Every row gives one point. Each copy is the shape, with its points in the same order, turned, moved and blurred by noise. Say if it was mirrored as well.

Shape:
[[ 2.70  2.40 -2.26]
 [ 1.48  2.43  0.01]
 [-0.28 -0.94 -0.05]
 [ 0.06 -1.90  0.62]
 [-0.69 -1.71  1.08]
 [-1.40  0.15 -0.53]
 [ 0.77  0.10  0.17]]
Copy 1:
[[ 2.22  0.79 -3.34]
 [ 1.78  2.03 -1.15]
 [-0.46 -0.87  0.25]
 [-0.30 -1.56  1.42]
 [-0.70 -1.08  1.87]
 [-1.52  0.28 -0.18]
 [ 0.76 -0.02 -0.04]]
Copy 1 is: only turned
Copy 2, 7 rows:
[[-0.91 -2.26 -2.41]
 [-1.58 -1.34 -0.12]
 [ 1.53  0.90  0.65]
 [ 2.17  0.51  1.48]
 [ 1.79  1.24  2.06]
 [ 0.12  1.83  0.23]
 [ 0.62 -0.51  0.58]]
Copy 2 is: mirrored
Copy 3:
[[ 3.32  1.04 -0.92]
 [ 1.78  1.89  0.89]
 [-0.50 -1.38 -0.02]
 [-0.74 -1.96  0.63]
 [-1.47 -1.64  0.86]
 [-1.15 -0.28 -0.80]
 [ 0.28 -0.32  0.61]]
Copy 3 is: only turned

Shape (10 x 4):
[[-1.32 -0.71 -0.81  1.02]
 [-0.13 -1.34 -0.70 -0.85]
 [ 2.72 -2.90  1.12  0.75]
 [ 2.42  0.68  2.50 -0.04]
 [-0.09  0.48  0.27  0.31]
 [-1.74 -1.28  1.00  0.46]
 [-0.50 -0.77 -0.40 -2.32]
 [ 2.89  0.66 -0.92 -0.77]
 [-1.20 -0.31 -1.61  0.98]
 [-0.24  0.45 -1.19  0.45]]
Copy 1:
[[-1.15 -0.46  0.33  1.97]
 [-0.09 -1.10  0.00 -0.11]
 [ 3.52 -0.45  1.32  0.50]
 [ 1.62  2.46  2.48 -0.99]
 [-0.59  0.97  0.84  0.43]
 [-1.04 -1.03  2.24  1.34]
 [-0.85 -1.17  0.22 -1.46]
 [ 1.32  1.72 -1.02 -1.37]
 [-1.27 -0.26 -0.49  1.96]
 [-0.88  0.88 -0.41  0.95]]
Copy 1 is: only turned
Copy 2, 10 rows:
[[-0.83 -1.87 -1.18  0.43]
 [-1.01 -0.71  0.73  0.60]
 [ 1.70 -2.19  2.46  2.56]
 [ 3.55 -0.21  1.21  0.01]
 [ 0.68 -0.67 -0.69 -0.15]
 [-0.41 -2.74  0.03 -0.85]
 [-1.39  0.25  1.33 -0.63]
 [ 1.28  1.70  0.53  1.94]
 [-1.21 -1.31 -1.69  0.76]
 [-0.24 -0.27 -1.25  0.66]]
Copy 2 is: mirrored
Copy 3, 10 rows:
[[ 0.71 -0.25 -1.74  0.51]
 [ 1.62 -0.56 -1.44 -1.51]
 [ 4.12 -1.39  1.47 -0.49]
 [ 0.79 -0.67  3.20 -1.36]
 [-0.08 -0.46 -0.05 -0.38]
 [ 1.35  1.42 -1.14  0.25]
 [ 0.88  0.00 -1.48 -2.68]
 [ 0.56 -3.21  0.78 -2.20]
 [ 0.37 -1.01 -2.08  0.42]
 [-0.09 -1.41 -1.11 -0.16]]
Copy 3 is: mirrored
Copy 4:
[[-1.00 -0.80 -0.94  0.89]
 [ 0.24 -1.30 -1.30 -0.92]
 [ 1.21 -3.30  1.83 -1.50]
 [ 1.96  0.49  2.33 -1.12]
 [ 0.16  0.34  0.26  0.10]
 [ 1.00 -0.84 -0.68  1.75]
 [ 1.40 -0.33 -2.27 -1.37]
 [-0.47  0.39  0.80 -3.28]
 [-1.60 -0.48 -1.20  0.48]
 [-1.25  0.28 -0.69 -0.39]]
Copy 4 is: mirrored

Shape (12 x 6):
[[ 1.65 -1.39  1.00 -0.26 -0.02  4.06]
 [ 0.42 -0.59  0.20  0.19 -1.70  0.46]
 [ 0.18 -3.21  0.72 -2.21  0.04  0.12]
 [ 2.42  1.16 -0.10  0.47  1.03  0.66]
 [-0.77  1.10 -1.15 -1.63  1.60  0.75]
 [-0.67  1.04  1.00  0.41  1.83  2.39]
 [-0.33 -1.30  0.12  0.08  0.33  2.57]
 [ 0.37 -0.57  1.23  0.45 -0.74  0.23]
 [ 0.93  0.41  0.61  0.48 -2.17  0.64]
 [ 0.06  1.50  0.83  0.35 -0.91  0.89]
 [ 2.14  1.17 -0.31 -1.66  1.61 -0.12]
 [-0.15 -0.09 -0.16 -3.93 -2.32 -0.62]]
Copy 1 (12 x 6):
[[ 3.27 -3.01  0.77  0.05  2.15  0.54]
 [ 0.97 -1.75 -0.60  0.08 -0.36 -1.16]
 [ 0.04 -3.17  1.69 -0.18 -1.60  1.07]
 [ 1.94  0.55  1.43 -1.17  1.26 -1.39]
 [-0.26  0.24 -0.13 -2.24  0.78  1.40]
 [ 0.47 -0.05  0.21 -0.02  3.04  0.88]
 [ 1.61 -1.69 -0.28  0.59  1.17  1.29]
 [ 0.52 -1.47  0.31  0.82  0.27 -1.27]
 [ 1.14 -1.56 -0.90 -0.07  0.45 -2.47]
 [ 0.31 -0.74 -0.84 -0.40  1.42 -1.51]
 [ 0.91  0.33  1.87 -2.93  0.53 -0.59]
 [-1.12 -3.24 -0.63 -3.08 -1.52 -0.93]]
Copy 1 is: mirrored
Copy 2:
[[-0.66  0.29  1.09 -1.44 -0.28  3.87]
 [ 0.66 -0.22 -0.30 -0.37 -2.19  0.71]
 [-0.90 -2.33 -1.69 -2.56 -1.18  1.43]
 [ 1.33  1.17 -0.05 -0.46  1.53  0.61]
 [-2.10  0.93 -0.75 -1.06  0.75 -1.23]
 [-1.90  0.36  1.48  0.27  1.48  0.60]
 [-1.99 -0.47  0.05 -0.34 -0.43  2.25]
 [ 0.46 -1.36  0.35 -0.07 -0.65  0.66]
 [ 1.13  0.21  1.13 -0.14 -1.92  0.74]
 [ 0.23  0.43  1.54  0.27 -0.89 -0.13]
 [ 0.89  0.78 -0.65 -2.10  1.79 -0.60]
 [ 0.06 -0.56 -0.67 -3.30 -2.79 -1.67]]
Copy 2 is: only turned
Copy 3, 12 rows:
[[-0.86 -0.29  0.48  0.96 -0.04  4.56]
 [ 0.35 -0.54  0.22 -0.28 -1.41  0.75]
 [-0.10 -2.18 -0.36 -1.57  2.04  1.15]
 [ 1.03  2.23  0.94  0.43  0.76  1.03]
 [-1.78  1.96 -1.00 -0.04  1.33  0.23]
 [-2.80  1.49  1.11  1.44  0.54  1.04]
 [-1.70 -0.46 -0.34  1.11  0.10  2.01]
 [-0.26 -0.56  0.93 -0.36 -1.03  0.51]
 [ 0.14  0.71  0.90 -0.74 -2.27  1.32]
 [-0.89  1.41  0.89 -0.22 -1.59  0.80]
 [ 0.39  2.43  0.93 -1.23  2.16  0.97]
 [-0.27  0.15 -1.15 -3.95 -0.12  0.95]]
Copy 3 is: only turned

Shape, 12 rows:
[[-0.89 -0.09 -1.13 -1.19  2.14 -0.75]
 [-0.57 -0.03  0.94  2.84  1.84 -1.17]
 [ 0.31  0.00  0.58  0.50 -1.74 -1.38]
 [-0.23 -2.03 -0.59 -0.51 -1.18 -0.26]
 [ 1.65  0.29 -0.85 -0.41 -0.17  2.42]
 [-1.42 -0.08 -1.57  1.00  0.62 -0.05]
 [-0.58  3.37 -1.94  2.01  2.80 -0.68]
 [-0.45  0.35 -0.86  0.52  0.74 -0.29]
 [-0.32  0.23 -1.39 -0.89 -0.85 -0.45]
 [ 0.24 -3.34 -1.15  0.64  2.17 -1.68]
 [-0.91  0.63 -2.21 -0.76 -0.11 -0.84]
 [ 0.40 -1.94 -1.11 -0.47  0.15 -1.11]]
Copy 1:
[[-2.08  1.24  0.30  0.11  1.24 -2.68]
 [-1.00 -0.19  1.90  3.41  2.27 -0.50]
 [-0.01 -1.35  0.23 -0.04  1.63  0.88]
 [-2.20 -2.01 -0.61 -0.14 -0.18 -0.39]
 [ 0.68  0.76 -0.98  0.85 -1.69 -0.42]
 [-2.33  0.42 -0.89  1.77  1.16 -0.78]
 [-0.02  3.23 -1.10  3.14  3.36 -1.53]
 [-1.19  0.49 -0.19  1.34  1.28 -0.89]
 [-1.34 -0.49 -1.24 -0.74  0.87 -0.31]
 [-2.45 -2.22  0.54  1.85  0.74 -3.67]
 [-2.09  0.75 -1.52 -0.38  1.56 -0.63]
 [-1.73 -1.53 -0.38  0.26  0.48 -1.85]]
Copy 1 is: mirrored
Copy 2:
[[-0.63  0.20  0.53 -0.45  2.73 -0.64]
 [ 0.16  0.01  0.81  3.61  1.05  0.46]
 [ 0.41 -0.77  0.44  0.40 -1.60 -0.90]
 [-0.53 -1.48  0.14 -1.21 -0.39  0.86]
 [ 1.17  1.84 -1.38 -1.39 -0.06  1.31]
 [-1.71  0.13 -0.72  0.74  1.09  0.34]
 [-0.55  2.60 -1.67  2.93  2.58 -1.86]
 [-0.49  0.37 -0.39  0.56  1.02 -0.20]
 [-0.72 -0.05 -0.57 -1.21  0.03 -0.96]
 [ 0.29 -3.01  0.01  0.70  2.81  1.42]
 [-1.42  0.10 -0.92 -0.75  0.91 -1.46]
 [ 0.05 -1.88 -0.24 -0.76  1.01  0.26]]
Copy 2 is: only turned

Shape (12 x 8):
[[ 2.02 -0.06 -0.45  0.83 -1.32 -0.06  0.04 -2.41]
 [ 0.27 -0.45  1.29 -0.25 -2.67  0.59 -1.32 -0.90]
 [ 0.48  0.00  1.54 -1.15 -1.03  0.93  0.30 -2.90]
 [-1.47  0.00 -2.57 -1.22  0.21  0.36 -1.37  0.70]
 [-2.08  0.86 -0.61  0.99  0.02 -0.79  1.75  3.64]
 [-1.69 -0.29  0.02  0.78  1.92 -2.06  0.49  2.29]
 [ 1.08  0.84  0.87 -0.80 -1.55 -0.86 -1.74 -1.84]
 [-0.85 -0.85  0.93  0.25 -2.40 -0.47 -0.09 -3.15]
 [-1.01  0.91 -0.11  0.17  1.59  0.38  0.22  1.32]
 [-0.32 -1.73 -0.41 -0.10  1.15  0.10 -0.06  2.05]
 [-1.54  0.32 -1.09  0.18  0.30 -1.00 -0.73  1.36]
 [-1.62  0.22 -0.63  1.81  1.47  0.64 -1.22  1.53]]
Copy 1 (12 x 8):
[[ 0.95 -0.01 -0.21  2.29 -0.78  1.09 -0.45 -1.70]
 [ 0.64 -1.41  0.39  0.04 -0.70  0.26 -0.75  0.47]
 [ 0.57 -0.95  2.09  0.22 -1.07  0.84  0.68 -1.63]
 [-1.14  2.26 -1.69 -2.35 -0.41  1.09 -0.74 -0.49]
 [-1.47  3.51 -1.15 -0.14  1.72 -0.73  1.86  2.55]
 [-2.93  2.87 -1.09  0.13  1.98 -1.50  0.84  0.03]
 [ 0.49 -0.24  1.04  0.54 -0.94 -0.68 -1.89 -0.76]
 [-0.54 -1.63  0.34  1.04 -2.40 -0.21  0.65 -1.00]
 [-2.07  2.93  0.48 -0.41  1.57  0.86  0.29  0.38]
 [-1.16  0.87 -1.50 -0.95  2.62  0.57  0.63 -0.39]
 [-2.01  2.26 -1.37 -0.54  0.32 -0.39 -0.41  0.42]
 [-3.30  1.97 -0.86  0.14  1.17  1.57 -0.68  1.01]]
Copy 1 is: only turned
Copy 2 (12 x 8):
[[-0.16  0.72 -1.89 -1.75  0.81 -0.33 -1.49 -1.25]
 [-2.23  0.72 -0.14 -1.78 -1.47  0.88 -1.70  0.75]
 [-1.45  1.22 -0.69 -1.60 -2.07  0.11 -0.22 -1.70]
 [-0.46 -2.24 -0.17  2.33 -1.23 -0.48 -2.02  0.25]
 [ 1.62 -1.71  0.31  2.07 -1.18 -1.02  0.38  4.25]
 [ 0.75 -3.01  0.89  0.93 -0.38 -1.72  1.44  2.31]
 [-2.28  0.78 -0.18 -1.07 -0.06 -1.42 -1.96 -0.31]
 [-2.58  0.76 -2.84 -1.37 -1.56 -0.28  0.11 -0.42]
 [ 0.77 -1.35  1.17  1.36 -0.38 -0.07  0.33  0.87]
 [ 0.51 -3.11  0.64 -0.35 -0.57  0.70 -0.45  1.36]
 [-0.17 -2.11 -0.07  1.41 -0.12 -1.08 -0.84  1.54]
 [-0.62 -2.42  0.36  2.60  1.06  0.59  0.63  1.39]]
Copy 2 is: mirrored
